Rows are points. Two turns around zero, p and q, are shown by what they do to some points. Write where each new point lands after one turn and then the other. Backwards means that the second turn is done in reverse. Each puzzle has new turns, and all numbers are rounded.
(in the rows, 128 means zero)

Turn p:
[146 118 136] => [139 112 138]
[126 151 128] => [129 150 135]
[139  91  83] => [152 103  80]
[101 152 165] => [ 91 147 159]
Turn q:
[120 137  99] => [118 127  98]
[153 124 180] => [154 144 177]
[143 141 131] => [140 144 126]
[ 71 122 113] => [ 74 107 119]
[153 116 118] => [155 119 120]
Where do these land?
q, then p: [136  90 102] => [143  90 106]
p, then q: [ 88 141 123] => [ 91 140 110]
p, then q: [132 124 151] => [124 122 151]
q, then p: [119 172 163] => [109 172 158]
p, then q: [139 140 139] => [134 139 143]
q, then p: [153 101  90] => [164 100 101]

Turn p:
[121 160 130 124 153 105] => [114 149 113 133 160 109]
[143  88 121 197 124  99] => [126  77 120 196 119 140]
[184 164 144  90 144 155] => [177 183 159 117 150 122]
[133 154 122 121  93 149] => [131 162 131 122  92 128]
[106 113 129 109 106 122] => [119 111 126 103 108 114]
[ 86 105 163 161 148 162] => [ 79 104 163 125 140 171]
[142 129 103 113 122 146] => [154 140 117 115 116 141]
[139 119  99 107 128 124] => [155 124 105 114 125 127]
[ 99 119 141 130 134  90] => [ 98 101 119 128 142 101]
Turn q:
[105 160 135 111 168 144] => [120 163 128 140 168 155]
[158 129 100 110 130 165] => [156 126  94 113 121 162]
[ 98  97 106 139 119 146] => [ 94  99 106 109 134 129]
[170 102 164  95 114 158] => [151 128 157  92  89 169]
[105 146 104 136 152  85] => [129 137 120 146 170  87]
[113 147 138 107  99  85] => [122 165 138 122 114  82]
[154 124 138 156  97 130] => [134 107 132 145  86 125]
[121 119 139 170 146 112] => [118  99 148 158 143 117]
Where do these land?
p, then q: [ 95 145 111 147 126 151] => [ 95 143  95 127 130 141]
q, then p: [ 94 140 168 126 126 157] => [ 79 149 143 110 121 145]
p, then q backwards: [140 159 150 121 169 140] => [107 147 141 103 170 116]
p, then q backwards: [166 106  80 114 133 129] => [181 134  92 121 138 137]
p, then q: [121 103 166 148 118 104] => [101 101 165 123 130 110]
q, then p backwards: [183 120 138 126 109  97] => [172 106 132 105  88 127]
p, then q: [ 97 124  83 114 116 119] => [130 129  82  95 129 112]

Turn p:
[140  38 148 128 129  90 147 123] => [151  50 142 132 156  82 116 153]
[109 168 149 149 127 158 150 142] => [103 164 158 141 132 149 159 125]
[158 104 116 152 147 124 141 123] => [157 100 117 135 154 138 142 125]
[146 111 123  97 144  88 153 134] => [145 120 105 107 152  86 134 147]
[114 153 111  84 114 168 126 132] => [ 91 151 120  85 105 150 125 135]
[125 159 151 145 137 148  75 113] => [136 158 151 139 113 152  97  84]
[163 141 126 137  98 119  85 137] => [172 143 127 136  93 144 104 137]
[124 127 117 133 122 107 153  99] => [128 112 113 133 119 105 157 116]
[ 73 151 111 126 134 150 123 149] => [ 69 155 119 143 128 144 119 130]
Turn q:
[110  99 140 129 159 143 148  92] => [116 121 131 125 160 108 155  85]
[182 152 143 142 109  77 111 126] => [170 150 156 148  78 105 118 153]
[124 106 102 152 122 150 124 144] => [121  95 116 153 141 145 114 128]
[103 113 121 147 115 118 157 134] => [107 113  99 147 122 120 149 130]
[109 139 150 132 137 151 145 120] => [102 143 135 126 137 141 149 112]
[185 115 151  99 100 110 137 138] => [177 111 152 109  91 131 153 147]
[130 106 136 123 181 145 147 144] => [130 121 142 128 184 126 156 134]
[140 207 101  92 174 128 132 135] => [157 210 113 109 163 150 113 150]
[110 150  86 118 109 142 126 124] => [126 137  86 122 125 152 102 120]
[112 106 150 140  98 142  51 119] => [ 94  93 168 114 103 121  70 112]
[103 115 129 134 103 100 130 131] => [108 114 108 128 103 105 130 137]
Where do these land?
p, then q: [138 158 125 139 124 151 163  71] => [139 135 100 117 111 135 178  81]
p, then q: [129 156 136 140 158  95 116 134] => [145 169 132 155 128 114 112 125]
p, then q: [138 134 125  96  95 152 146 149] => [118 122 118  95 122 160 142 160]
q, then p backwards: [118 112 155 147 160 111 121 159] => [103 107 155 129 125 118 161 156]
q, then p: [131 134  76 116 125 165 153 126] => [128 111  97 106 138 178 135 106]
q, then p: [ 98 114 158 137 135  81 103 144] => [116 142 129 160 129  78 105 157]
p, then q: [114  99 104 128  68 142 143 138] => [ 99  73 109 128 113 150 139 154]
q, then p: [163 150 142 167 160 130  99 133] => [157 158 172 159 141 135 120 108]
q, then p: [103 126 156 130 144 124  85 138] => [108 146 148 138 133  97  91 125]
q, then p backwards: [165 136 119 120 162 151 151 103] => [167 151 144 157 163 129 132 122]
q, then p: [112  90 113  88  77 106 127 114] => [128  85  93  99  94 108 112 160]

Turn p:
[131 137 156 111 116 136 136  85 172 143 122] => [121 148 154 103 131 143 139  87 168 121 121]
[132 138 152 125  82 180 124  98 154 138  72] => [ 99 157 143  96  89 184 123 122 166 115  95]
[ 74 151 132 128 119 157 132 162  98 139 149] => [ 95 140 115 110 133 145 113 146  87 163 166]
[117 135 145 155 101 149 110 168 102 143 186] => [131 143 135 131 100 126  87 137  90 146 190]
[165 104 113 140 141 118 151 152 139 133 127] => [159 114 128 149 118 114 151 156 151 126 137]
[ 86 165 155 130 117 114 120 162  83 131 138] => [ 95 145 136 109 129 105 109 144  69 160 138]
[121 102 107 151 138  78 129 141 116 131 136] => [139  89 117 154 122  88 131 127 118 151 125]
[119 161 117 109 145 132 114 109 179 129  92] => [112 151 103  99 156 127 126 117 176 121  97]
[152 109  97 132 105 136 183 125 117 147 134] => [151 122 118 143  94 149 184 130 127 136 145]
[142  92 107 135 153 131 137 111 121 153 124] => [166 102 125 148 134 150 140 126 140 145 118]
[175 119 109 147 179  84 126 123  94 105 143] => [177 118 127 186 154  89 136 138 104 113 106]
[124 142 130  72 120 123  89 112 151 123 107] => [123 126 119  71 145 125 114 109 137  95 101]
[137 121 106 147 160  95 102 112 120  56 145] => [122 108 109 187 159  92 110 117 113  82 113]
[117 116 165 110 116 160 137 130 146 120 116] => [101 126 160 105 128 156 128 136 146 115 138]
Turn q:
[ 90 160  86 157 108 138 124  96  82 135 103] => [123 162 107 178 106 135 122  81 123 172 107]
[100 106 124 161 140 119 119  78 159 132 170] => [ 88  92 133 164 141 128 128 108 174 124 159]
[108 150 132 131  97 182 118 133 112 176  92] => [150 147 140 120 119 177 117 117 137 188  92]
[145 141 129 156 147  90 159 105 168  82 138] => [120 140 126 146 136 101 148 112 158  56 143]
[130 107 123 110 134 101 163 109 156 117 140] => [127 101 121 116 121 102 162 115 144 102 147]
[109 195 108 124 136 131 151 137  88 102 142] => [120 198 125 137 120 130 140  96  90 131 153]
[172 108 128 121 125 128 133 133 136 108 155] => [151 106 124 132 131 130 131 152 116  94 154]
[137 104 145  89 106 147  92 194 137 129 103] => [132 118 115  70 114 153 104 185 106 135  99]
[128 123 121 154 131  96 134 124 139 152 146] => [124 127 138 148 125  99 131 140 160 134 144]
[102 121 157 141 106 138 119 116  95 148 114] => [117 118 161 144 111 142 120 118 119 159  97]
[158  97 135 110 172 131 134 164 138 110 126] => [132 115 116 101 169 115 145 168 106 103 126]
[155 124 149  83 132 136  88 148 126 145 105] => [151 113 131  80 140 128  87 145 106 138 111]
Where do these land?
q, then p: [139  88 137 128 133 127 111 148 144  90 135] => [105  89 112 138 135 129 122 163 116 112 139]
p, then q: [117 141 113 126 129 132 145  91 151 153 115] => [150 127 120 118 141 136 143  92 159 138 129]
p, then q: [153 113 151  89 134 103  99 126 107 102 175] => [119 103 144 148 139 101 110 127  71  84 134]
q, then p: [104 114 147 169 110 141 116 113 136 138 147] => [101 125 145 135 117 148  99 129 160 149 146]
q, then p: [151  87 157 152 147  78 119 120 122 109 162] => [100  82 157 165 129  81 106 141 117 129 141]
q, then p backwards: [137 153 108 122 100 136 158 216 112 103 127] => [168 184 113 119  98 165 154 168  90 139 111]
q, then p: [130 137 150 119 111 140 145 115 158 162 105] => [138 136 154 100 127 141 142 121 167 106 120]
q, then p: [133 129 173 137 163  98  84 112 139 123 135] => [107  99 151 127 167 101  81 122 127 122 111]
q, then p: [108 118  97  93 128 134 150 165  64 116 104] => [145 135 105 117 102 140 172 143  69 166 105]
p, then q backwards: [112 157 121 139 118 136 139  88 139 117 112] => [ 87 149 119 146 133 140 134 119 131 108 107]
p, then q: [149 148 136 144 146 166 136  93 143 154 119] => [156 156 139 117 158 162 117 109 156 120 127]
p, then q: [ 97 167  99 122 149 155 149 103 162 172 121] => [154 146 107 102 164 136 142  90 167 163 159]
p, then q: [136 112  74 122  97 118 114 175  85 123 107] => [148 126  81 143  80 121 139 172  93 149 117]

Turn p:
[119 129 102 105 132 152 152 153 127 134 117 144 167 123] => [144 133 151 110 125 170 142 130 111 127 126 134 165 114]
[ 95 154 113  74 139 101 141 101 149 127 131 130  97 133] => [120 127 145  81 120  88 132 107 155 156 120 123 160 156]
[107 128 131 132 135 103 128 124 172 163 112 174  75 148] => [ 79 132 128  86 141  95 103 170 145 148 133 162 135 140]
[ 91 152 130 107 136 127 132 118 124 178  89 115 101 106] => [107 138 151  93 129 116 111 115 153 171  96 127 128  88]
[120 147 133  96 143  91 143 113 102 161  99 143 129 143] => [123 149 137 116 107 106 141 145 122 184  96 126 146 124]
[130 156 104 124 143 122 134 118 146 122  94 126 163  97] => [174 145 148 118 141 132 128 143 155 123 109 117 154 109]
[138 100 173 135  90 134 113 148 140  93 131 116 129 158] => [131  80 108 150 106 145 115 131 117 108 123 150  93 161]
[148 117 168 140 150  97 115 117 158 121 131 142 112 143] => [130 111 126 145 142  85 111 162 126 138 137 144 111 156]
[153  81 118 133  94 131 136 129 111 117 157 116 161  86] => [159 115 115 148  95 144 158 119 122  99 175 122 115  94]
[140 116 122 154 125 168 157 147  97  82 128 107 147  89] => [154 134 158 142 127 163 154 109 111  74 131 105  95 110]
[128 121 151 160 113 147 126 160 134 143 192  72 156 138] => [109  85 122 187 137 177 117 104 135 132 169  99 117 130]
[ 91 131 150 144 138  96  78 129 127 118 140 168 105 146] => [ 81 122 117 150 121  77  98 141 122 108 109 147 151 143]
[157 164 138 147  87 169 151 136 107 134 172 115 148 112] => [136 164 136 164 107 185 116  96 136 125 165 113 106 135]
[125 135 135  91 138 116  66 102 157 154 110 154  91 153] => [120 127  89 100 142  77  84 124 128 160 110 169 149 138]
[106 110 137 139 152 133 115  76 137 134 120 149 110 169] => [100 132 114 134 163  93 151 128 136 140 110 176 129 145]
[181  96 112 143 146 159 135 168  93  87 152 106 139 113] => [158 124 123 143 142 154 148 116  65  85 156  89  99 123]
[148 137  57 151 113 130 155 138  93 110 101  98 145 118] => [149 160 108 108 128 170 171 135 135  99 110  71 123 107]
Turn q:
[154 100 162 125 114 111 135 125  90 134 134 215 175 128] => [170  86 152 150 153 159 126 140 111 182 158 186 117 105]
[100 166 116 132 135 104 146 151 127 107 140  84 145 126] => [101 147 136 114 131  83 125 122  93 116 154  95 133 135]
[130 157  81  97 131 119 114 125 162 114 148 106 109 138] => [121 153 123 125 117  68 113 122 165  99 123 123 127 126]
[125 132 124 132 124 108  79 106 139 121 143  84 145 128] => [110 158 136 135 116 123  89  86 129 121 122 108 121 102]
[164 132 147 118  96 133 152  95 139 147 111 104 110 143] => [149 109 137 117 112 133 161 116 162 141 108  86 115 113]
[111 138 132 151 138 149 116 153 167 107 136 142 161 143] => [141 134 134 134 103 129 114 116 108 101 156 146 174 140]
[150 104 188 110 143 148 138 155  86 154 135 157 104 140] => [134  65 156 132 165 172 122 163 135 138 111 132 125 153]
[123 136 104 154 135 147 149  74 137 124 161 121  85 105] => [121 179 105 130 119 148 145 157 175 116 153 104 106 130]
[ 81 115 105 111 102 156 147  84 129 139 139 109  91 133] => [104 150 113  70 100 141 142 135 169 122 129 127  93 139]
[152  86 153 142 101 100 119 172 106  89 111 165 143 115] => [141  90 133 176 104 132 112 147  74 169 117 155 119 128]
[111 155 147  84 170 126 123 121 179 145  92  91 119 100] => [ 94 128 138 114 141 114 161 117 131  58  94 115 150  86]
[127 130  91 124 158 158 129 122 124 108 116 102 147 127] => [143 139  82 112 137 117 115 117 115  92 134 118 124 129]
[114 125  80 138 139 121 131 145 165 152 144  83 139 114] => [ 88 150  86 115 122  98 118 114 138 125 136 109 169 118]
[137 105 146 154 132 102 130 131  93 137 102 180 119 163] => [140 103 138 163 148 153 151 112 119 165 126 163 110 165]
[140 138 144 148  99 137 113 162  77 144 108 178 129 117] => [163 130 150 132 151 149 126 155  95 177  99 155 137 151]
Where do these land?
p, then q: [135 137 156 122 125 155 116 140 136 189 122 104 149 165] => [130 148  98 108 159 177 124 122 152 134 106 152 165 137]
p, then q: [116 178 114 139 138 145  92 111 171 135 129 128 102 137] => [125 148 135 146 140 115 118  80 140  77 126 158 144 116]
q, then p backwards: [156  96 118 133 111  73 133 131  91 100 162 124 145 141] => [158 123 189 127 137 113 112 129 127 167 158  97 106 124]
p, then q: [153  95 113 136  86 101 126 157 119  74 140 121 150  69] => [146 122 114 152  65 104  88 168 117 149 129  83  97 118]
q, then p: [130 168 138 138 142 171 123 103 130 129 130 179 132 126] => [165 153 151 141 143 146 104 134  97 122 150 133 121 170]
q, then p backwards: [135 102 121 111 123  90 184 137 142  96 166 115 165 115] => [140  73 141 128 128  82 117 143 132 164 171 122 107  99]
q, then p backwards: [ 76 152 142 127 128 134 116 129 135 125 118 177 107 114] => [115 123 135 138 128 153 166 118 129 116 111 190 135 137]
q, then p: [116 129 145 149 149 120  96 124 158 148 110 164 107 121] => [129 154 164 147 141 152 130 149 140 106 111 164 129 137]
p, then q backwards: [154 126 112 116 153 152 151 166 125 156 116 119 113 169] => [105 120 145 152 123 137 144 138  66 154 118 117 143 108]
q, then p: [143 110 115 135 117  88 146 113 117  99  88 118 158 114] => [106 166 121 115 111 110 158 126 138 130 145 100 100  94]
p, then q backwards: [133 107  81  91  80  87 129 135 104 120 131 106 151 113] => [146 109 122 142  95 167 171 114 180 122 105  97 143 126]
q, then p: [ 79 135 135 136 165 163  90 118 137  92 126 148 132 127] => [133 162 132 143 118 127 116 102 106  79 106 147 136 176]
p, then q: [145 121 160 106 115 169 146 118 140 147 123 104  91 181] => [124 119 121 105 152 152 145 123 193 122 110 161 115 165]
q, then p: [145 135 139 120 127  73 144 145  86 100 131  95 138  91] => [ 85 118 134 140 122  98 127 122 117 138 115  74 102  83]
p, then q: [ 86 144 128 184 136 160 133 116 130 140 129 140 110 128] => [109 157 149 131 121 145 152 134 108  74 145 151 139 139]
q, then p backwards: [146 112 130 106 154 165 124 104 126 196 127 105 100 136] => [ 94 148  80 149 114 142 124 124 165 127  97  79 128 146]
